Each row is a point. Any point is a mix of the corners, with weights that add up to 1. It lies inside the corners' shape when no weight is negative. Say inside or outside, and name the corners with a negative weight.

Corners:
(1): 0.44,0.21
(2): 0.29,0.55
(3): -0.92,-0.50
Points:
0.04,0.45 => outside (1)
0.30,0.39 => inside
0.25,0.49 => inside
-0.18,0.10 => inside
-0.36,-0.25 => outside (2)

Corners:
(1): 0.24,-0.29,0.68,-1.34,0.08,0.48,0.22,0.29,-0.65
(2): -0.30,0.93,0.65,-0.36,0.01,-0.76,0.07,-0.51,0.96
(3): -0.28,0.63,-0.28,-0.08,0.66,0.12,-0.33,-0.58,0.30
(4): 0.39,0.21,0.07,0.15,-0.46,0.91,0.35,0.18,0.67
(5): 0.79,-0.40,-0.02,-0.50,-0.33,0.18,-0.13,0.84,-0.19
(6): 0.67,-0.13,0.48,0.21,0.09,0.44,0.40,0.77,-0.36
(7): -0.18,-0.04,-0.55,0.05,0.35,-0.38,0.61,0.31,0.43
(8): -0.74,0.43,-0.14,-0.33,-0.19,-0.65,-0.04,-0.64,-0.23
(9): -1.14,0.19,-0.10,0.58,0.22,0.21,-0.39,-0.36,1.10
(10): 0.14,-0.65,-0.10,0.42,0.39,-0.11,-0.10,-0.88,0.30
Points:
-0.01,0.46,-0.28,0.36,0.49,-0.15,0.13,-0.55,0.35 => outside (1, 5, 9)
0.01,-0.20,-0.20,0.03,0.17,0.01,0.09,-0.11,0.16 => outside (2)
-0.23,0.37,-0.11,-0.10,0.30,0.02,-0.16,-0.31,0.27 => inside
0.06,-0.26,0.01,0.04,0.18,0.05,-0.03,-0.35,0.22 => inside
-0.04,0.17,0.22,-0.02,-0.08,0.31,-0.05,-0.12,0.36 => outside (7)
0.03,0.23,-0.07,-0.56,0.15,-0.11,0.04,-0.32,-0.05 => outside (6, 9)
0.86,-0.04,0.01,0.13,0.12,0.36,0.33,0.48,0.13 => outside (1, 8, 9)

Corners:
(1): 0.68,-0.60,-0.51,-0.69,0.39,0.31,-0.07,-0.41,-0.59,0.10,-0.30,-0.03,0.55,0.31,-0.29,-0.08,-0.22,0.00,-0.09,0.46
(2): -0.53,0.41,0.23,0.07,0.63,0.57,0.21,0.57,0.13,-0.73,0.32,0.92,-0.03,0.23,0.09,-0.85,-0.56,-0.69,0.46,0.42
(3): -0.13,-0.81,0.61,-0.60,-0.20,-0.02,-0.22,0.59,0.36,-0.04,-0.09,0.24,0.36,-0.54,0.35,0.00,0.38,0.53,0.17,-0.64
(4): -0.38,-0.62,-0.47,-0.65,-0.34,0.30,0.36,0.71,-0.42,-0.65,0.51,-0.28,-0.48,-0.81,-0.17,-0.83,0.78,-0.74,-0.44,0.17
(5): -0.22,-0.86,0.65,-0.01,-0.62,0.41,-0.04,0.09,-0.05,-0.16,0.04,-0.24,-0.50,-0.57,0.47,-0.74,-0.29,-0.86,-0.16,0.41
(6): -0.06,-0.42,0.24,-0.32,-0.24,0.76,-0.39,-0.45,0.43,0.12,-0.51,-0.42,0.40,0.74,0.88,-0.81,0.47,0.38,0.50,-0.35
(7): 0.13,0.32,-0.42,0.00,-0.05,-0.52,-0.73,-0.19,-0.61,-0.83,-0.04,-0.45,0.26,0.68,-0.03,-0.04,-0.03,0.05,-0.51,-0.09
(8): 0.56,0.02,0.76,0.03,0.75,0.58,0.62,-0.52,0.25,0.01,0.38,-0.64,-0.72,-0.41,-0.45,-0.01,0.90,-0.15,-0.14,0.83
(9): 0.36,0.77,-0.31,-0.32,-0.20,-0.15,0.09,-0.28,-0.21,-0.57,0.94,-0.39,-0.39,0.38,0.38,0.62,-0.30,0.48,0.34,-0.68
(10): -0.25,0.38,0.14,-0.38,0.75,0.65,0.40,0.14,-0.43,0.16,-0.44,0.25,0.44,-0.29,0.46,0.09,-0.02,-0.47,-0.05,0.71
(11): -0.18,0.24,-0.72,0.79,-0.61,0.25,-0.18,-0.50,-0.10,0.10,0.79,-0.25,0.48,-0.88,-0.03,-0.32,0.84,-0.28,-0.18,-0.01
(12): 0.77,-0.30,0.77,-0.11,0.51,0.26,0.18,-0.43,-0.04,-0.57,0.27,-0.30,-0.67,-0.06,0.76,-0.39,0.31,0.65,-0.23,-0.41
(13): 0.60,0.77,0.28,0.01,0.27,0.69,-0.03,-0.18,-0.53,-0.91,0.72,0.19,-0.14,-0.02,0.18,0.26,-0.11,-0.12,0.68,-0.65
(14): 0.07,-0.71,0.33,-0.59,0.69,-0.23,0.25,0.86,-0.50,-0.20,0.59,0.98,0.43,0.74,-0.12,-1.09,0.46,-0.98,-0.56,0.17
(15): 0.72,0.36,0.07,-0.22,0.81,0.54,-0.13,0.56,-0.25,-0.34,0.14,0.43,-0.65,-0.15,0.12,0.15,0.27,0.14,0.40,-0.40
(16): 0.08,-0.46,0.02,0.66,-0.50,0.21,0.50,-0.55,-0.58,-0.81,-0.32,-0.27,-0.03,0.35,-0.58,-0.04,-0.39,0.06,0.05,0.06
(17): 0.73,-0.93,-0.07,-0.27,-0.39,-0.49,0.52,0.20,0.16,0.11,-0.86,-0.46,-0.02,-0.24,0.48,-0.50,-0.38,0.17,0.82,-0.55
(18): -0.38,0.11,0.13,0.20,-0.61,-0.50,0.29,-0.20,-0.58,-0.19,-0.29,0.13,0.09,-0.47,-0.23,-0.88,-0.55,-0.14,0.03,-0.03
(19): 0.25,0.35,-0.03,-0.31,-0.59,-0.35,-0.59,0.22,-0.72,-0.01,0.28,0.28,0.99,0.57,0.26,-0.32,0.17,0.20,0.04,0.43
(20): 0.28,0.23,-0.16,-0.41,-0.39,-0.14,0.05,0.56,-0.02,-0.68,-0.08,0.62,0.25,-0.22,-0.87,-0.20,-0.18,-0.46,-0.77,0.19
(21): 0.17,-0.28,0.41,0.11,0.06,-0.05,-0.03,-0.39,0.26,-0.44,-0.49,0.76,-0.03,-0.28,-0.73,-0.32,0.85,-0.55,-0.38,0.86
Points:
0.17,-0.27,0.07,-0.09,-0.01,0.22,0.11,-0.08,-0.27,-0.34,-0.03,0.05,0.04,0.03,-0.07,-0.30,-0.06,-0.21,0.01,0.16 => inside
0.14,0.03,-0.06,-0.28,-0.20,-0.11,0.06,-0.07,-0.27,-0.20,0.07,-0.04,0.13,-0.12,0.02,-0.42,0.11,-0.24,-0.21,0.08 => outside (2, 3, 15, 16)
0.21,0.15,0.10,-0.28,0.30,0.28,0.03,0.09,-0.24,-0.46,0.13,0.17,-0.04,0.15,0.02,-0.18,0.14,0.02,0.05,-0.04 => outside (5, 11, 17)
-0.09,-0.35,0.16,0.09,0.27,0.76,0.12,-0.04,0.13,-0.46,-0.36,0.13,-0.20,-0.42,-0.32,-0.24,0.41,-0.34,-0.27,0.46 => outside (9, 13, 14, 17, 18, 19)
0.03,-0.48,0.09,-0.26,-0.09,-0.09,-0.08,0.25,-0.18,-0.12,-0.35,0.26,0.22,-0.17,0.15,-0.74,0.03,-0.26,-0.17,0.14 => outside (8, 9, 13, 16)
0.25,-0.65,0.60,-0.58,-0.40,-0.47,-0.06,0.36,0.23,-0.13,-0.21,-0.08,-0.37,-0.34,0.04,-0.59,0.45,-0.02,-0.42,-0.02 => outside (1, 2, 10, 11, 13, 16)
0.16,0.16,0.01,0.02,0.22,0.16,0.23,0.01,-0.27,-0.53,0.19,0.09,-0.16,0.00,-0.09,-0.33,0.16,-0.29,-0.01,-0.02 => outside (1, 3, 5, 19)
-0.15,0.52,0.03,0.01,-0.33,0.23,-0.18,0.20,-0.33,-0.69,0.28,0.09,0.05,-0.12,0.29,-0.18,-0.23,0.05,0.09,-0.29 => outside (1, 8, 14, 17, 21)
0.30,-0.49,-0.08,0.26,0.19,0.42,-0.05,-0.17,-0.10,-0.49,0.20,-0.12,-0.17,0.03,-0.08,-0.62,0.46,-0.43,0.00,0.08 => outside (3, 9, 10, 18, 19, 20)

Corners:
(1): -0.07,0.57,-0.18,-0.36,-0.29,-0.25,-0.04,0.07,0.18,0.48,-0.13,-0.38,-0.17,0.09,0.86,-0.51,-0.14,0.64,-0.63,0.44
(2): -0.58,-0.47,0.38,-0.60,-0.39,-0.27,0.24,-0.46,0.42,-0.55,0.04,-0.19,-0.54,0.27,-0.74,0.61,0.20,0.45,0.00,-0.53
(3): -0.14,0.43,-0.27,-0.44,0.40,-0.14,0.64,-0.68,-0.21,0.11,0.14,0.42,-0.35,-0.25,0.55,-0.60,0.60,0.19,-0.34,-0.28
(4): 1.11,-0.40,0.04,-0.37,-0.10,-0.03,0.02,0.46,0.23,0.06,-0.37,-0.33,-0.48,-0.36,0.93,-0.13,0.31,-0.24,-0.23,0.25
(5): 0.42,0.12,0.11,-0.30,0.00,-0.73,0.29,0.19,0.24,0.63,-0.86,-0.23,0.40,0.39,-0.01,-0.61,-0.93,-0.53,-0.02,-0.45
(6): -0.78,-0.72,0.81,-1.36,-0.21,-0.05,0.87,-0.50,-0.14,0.38,0.22,0.27,0.24,0.79,-0.89,0.43,-0.48,0.47,0.10,-0.24
(7): 0.04,0.41,0.55,-0.74,-0.38,-0.48,-0.07,0.00,0.75,0.04,-0.15,-0.39,-0.58,0.31,0.58,-0.44,-0.58,0.47,0.68,0.18
(8): 0.75,-0.32,0.36,0.34,0.28,-0.33,-0.42,0.18,0.32,0.61,-0.94,-0.26,0.52,-0.29,0.70,0.82,0.98,-0.11,-0.06,0.43
(9): -0.57,0.45,0.50,-0.83,0.00,0.84,0.61,0.06,0.48,0.60,-0.26,0.20,-1.12,-0.46,-0.57,0.59,0.26,-0.31,-0.57,-0.01
(10): 0.12,-0.37,0.28,0.59,-0.32,-0.43,-0.07,0.35,0.95,0.41,0.41,0.54,-0.93,0.52,-0.38,0.08,0.14,-0.43,-0.02,0.33
(11): -0.64,0.62,0.05,-1.19,0.39,-0.17,-0.91,-0.41,0.59,-0.14,-0.22,-0.09,-0.72,0.57,-0.37,0.91,-0.37,-0.17,-0.41,0.73
(12): 0.70,0.59,-0.89,0.34,0.40,1.04,-0.35,0.08,0.23,0.44,0.04,0.68,-0.83,-0.54,-0.34,0.51,0.28,0.11,0.12,-0.79
(13): 0.47,-0.06,-0.75,0.11,0.60,0.35,0.23,0.32,-0.19,0.75,0.21,-0.50,0.15,-0.22,0.26,0.72,0.42,-0.44,0.10,-0.70
(14): 0.60,-0.06,0.13,-0.15,0.66,0.40,0.00,0.00,-0.09,-0.02,-0.12,-0.52,-0.05,-0.24,0.40,0.39,-0.46,0.46,-0.15,-0.55
(15): 0.40,-0.18,0.49,-0.11,0.21,0.15,-0.27,0.53,-0.18,-0.70,-0.38,0.23,-0.28,0.42,-1.03,-0.32,-0.33,0.49,0.69,-0.55
(16): -0.39,-0.38,0.27,-0.20,-0.86,-0.50,0.04,-0.32,0.49,-0.24,-0.07,0.33,-0.72,-0.65,-0.92,0.15,0.16,0.08,0.47,0.17
(17): 0.27,0.78,0.41,0.11,-0.65,0.63,-0.70,-0.46,0.01,-0.03,-0.05,-0.32,-0.52,0.31,-0.53,-0.04,0.06,0.36,0.34,0.38
(18): 0.10,0.15,0.09,-0.40,-0.58,0.69,0.44,0.55,-0.36,-0.43,0.00,0.13,0.10,-0.69,0.02,0.54,0.59,-0.37,-0.17,-0.72
(19): 0.21,0.59,0.18,-0.44,-0.21,0.11,0.48,0.32,-0.30,-0.16,-0.39,0.33,-0.99,0.46,0.11,-0.27,-0.81,0.61,0.29,-0.21
(20): -0.47,0.36,-0.31,0.49,-0.43,0.44,0.05,-0.08,0.95,0.47,-0.22,-0.25,-0.43,0.17,0.41,0.26,0.04,0.33,0.17,0.46
(21): 1.14,0.42,-0.45,0.76,0.11,-0.10,0.88,0.43,0.94,-0.27,0.26,0.05,-0.67,-0.18,0.15,-0.37,0.13,0.34,0.04,-0.16
Points:
0.19,0.14,-0.02,-0.08,0.04,0.03,0.07,0.05,0.28,0.32,-0.19,0.03,-0.36,0.11,0.03,0.10,-0.05,0.09,-0.07,0.10 => outside (2, 7, 18)
0.28,0.30,0.05,-0.06,-0.12,0.10,0.15,0.11,0.25,-0.01,-0.12,0.01,-0.51,0.11,-0.04,-0.05,-0.11,0.28,0.11,-0.05 => inside
0.50,0.12,0.05,-0.12,0.17,-0.02,-0.16,0.20,0.03,-0.14,-0.22,0.32,-0.36,0.18,-0.42,0.05,-0.01,-0.05,0.21,-0.11 => outside (1, 2, 7, 9, 14, 20)
-0.03,0.04,0.20,-0.29,-0.02,-0.11,0.18,-0.04,0.33,-0.03,-0.14,0.22,-0.41,0.03,-0.24,0.12,-0.02,0.09,0.10,-0.15 => outside (1, 4, 13, 17)
-0.28,0.24,-0.05,-0.23,-0.45,-0.06,0.22,-0.30,0.67,0.10,0.01,0.26,-0.92,0.12,-0.37,-0.03,-0.02,0.27,-0.13,0.16 => outside (7, 8, 13, 14, 15, 18)
0.08,0.16,-0.07,-0.16,-0.11,0.21,0.14,0.07,0.17,0.11,-0.07,0.00,-0.31,-0.14,0.02,0.24,0.15,0.05,0.00,-0.20 => inside
0.42,0.31,-0.21,0.20,-0.06,0.12,-0.31,0.09,0.32,0.07,-0.16,0.05,-0.45,-0.12,0.19,0.15,0.38,0.22,0.10,0.08 => outside (5, 6, 9, 14)
0.10,0.15,0.10,-0.22,-0.03,-0.03,0.02,0.01,0.37,0.18,-0.13,-0.02,-0.47,0.14,-0.07,0.08,-0.09,0.14,-0.01,0.05 => outside (18)
